Every row gives one point. Examples show where two turns around zero, p and q, send a point. Where does a point land after both, in the order given? Backwards means that the second turn is done in reverse. Each puzzle has new turns, and all numbers are rounded.

Turn p:
[0.40 0.22 0.34] -> [ 0.56 -0.12 -0.03]
[ 0.05 -0.19 -0.42] -> [-0.30  0.07 -0.35]
[ 0.31 -0.03 -0.06] -> [ 0.14 -0.07 -0.27]
[-0.53 -0.19  0.07] -> [-0.40 -0.05  0.40]
[-0.22  0.18  0.07] -> [0.00 0.16 0.24]
Turn q:
[-0.08  0.14  0.18] -> [-0.05  0.08  0.22]
[ 0.39 -0.47  0.03] -> [ 0.37 -0.46 -0.15]
[-0.23 -0.20 -0.18] -> [-0.26 -0.14 -0.20]
[-0.08  0.52 -0.03] -> [-0.06  0.51  0.13]
Where do these land?
q, then p: [-0.35 -0.05 -0.17] -> [-0.30  0.17  0.19]
p, then q: [ 0.24  0.10 -0.55] -> [-0.13  0.45 -0.38]
p, then q: [0.25 0.23 0.00] -> [ 0.27  0.15 -0.13]
q, then p: [-0.25 -0.09  0.28] -> [-0.09 -0.22  0.30]
q, then p: [ 0.11 -0.19  0.45] -> [ 0.11 -0.49  0.06]

Turn p:
[-0.10  0.00  0.43 -0.34  0.07 -0.37] -> [-0.10 -0.18  0.41 -0.04  0.23 -0.43]
[ 0.27 -0.42 -0.30  0.08 -0.14  0.39] -> [-0.15 -0.23 -0.51 -0.07 -0.33  0.26]
[ 0.20  0.11 -0.20 -0.23 -0.13 -0.20] -> [ 0.33 -0.24  0.00 -0.17  0.07 -0.01]
[-0.14  0.19  0.25  0.29  0.41 -0.26] -> [-0.04  0.33  0.12  0.38  0.37 -0.19]
[ 0.11  0.23  0.15  0.05 -0.23  0.02] -> [ 0.17 -0.06  0.24  0.15 -0.17  0.08]
[ 0.17 -0.11 -0.41 -0.23 -0.13  0.61] -> [-0.11 -0.21 -0.26 -0.35 -0.23  0.59]
[-0.51 -0.01  0.08  0.39  0.15 -0.19] -> [-0.10  0.60  0.00  0.11  0.04 -0.30]
Turn q:
[ 0.36 -0.14  0.57 -0.04 -0.06 -0.19] -> [-0.06 -0.35 -0.23  0.00 -0.38 -0.44]
[ 0.17  0.19  0.31 -0.24  0.24  0.00] -> [ 0.14 -0.02  0.01 -0.32 -0.35 -0.18]
[ 0.07  0.13 -0.06  0.34  0.25  0.06] -> [ 0.00  0.00  0.34 -0.09  0.21 -0.20]
[-0.51 -0.45 -0.22 -0.23 -0.37  0.30] -> [ 0.19 -0.10 -0.20  0.46  0.09  0.70]
[ 0.18 -0.09 -0.05  0.06  0.32 -0.39] -> [ 0.04 -0.02 -0.20 -0.28  0.26 -0.34]
[-0.21  0.39 -0.27  0.29  0.03 -0.14] -> [-0.35  0.19  0.27 -0.20  0.29  0.11]
[-0.05 -0.02 -0.29 -0.17 -0.42  0.37] -> [ 0.03  0.31  0.02  0.45 -0.13  0.34]
Where do these land?
q, then p backwards: [-0.42  0.16 -0.17 -0.22  0.15 -0.14] -> [-0.11  0.15 -0.37 -0.22  0.12  0.30]
p, then q backwards: [ 0.25 -0.06  0.00 -0.06 -0.18  0.39] -> [-0.31  0.01  0.29 -0.14 -0.22  0.07]
q, then p: [-0.05  0.25 -0.24 -0.35  0.11 -0.51] -> [ 0.18  0.03  0.15 -0.54  0.28  0.30]
p, then q: [-0.08 -0.41 -0.06  0.14 -0.21  0.39] -> [-0.21  0.17 -0.06  0.28  0.04  0.49]
q, then p: [ 0.09  0.15  0.50  0.20 -0.19  0.16] -> [-0.10  0.04  0.08  0.00 -0.42 -0.43]
p, then q: [ 0.05  0.02  0.15  0.23 -0.22 -0.25] -> [-0.32 -0.04 -0.08  0.08  0.05 -0.27]
p, then q backwards: [ 0.00  0.39 -0.30  0.10  0.20 -0.29] -> [ 0.00 -0.24 -0.44 -0.09  0.31  0.13]
p, then q: [ 0.33 -0.58  0.35  0.06 -0.17  0.52] -> [-0.17 -0.30 -0.08  0.54  0.35  0.58]
p, then q backwards: [-0.18  0.08 -0.23 -0.10  0.50 -0.27] -> [ 0.00 -0.10 -0.48  0.14  0.27 -0.30]
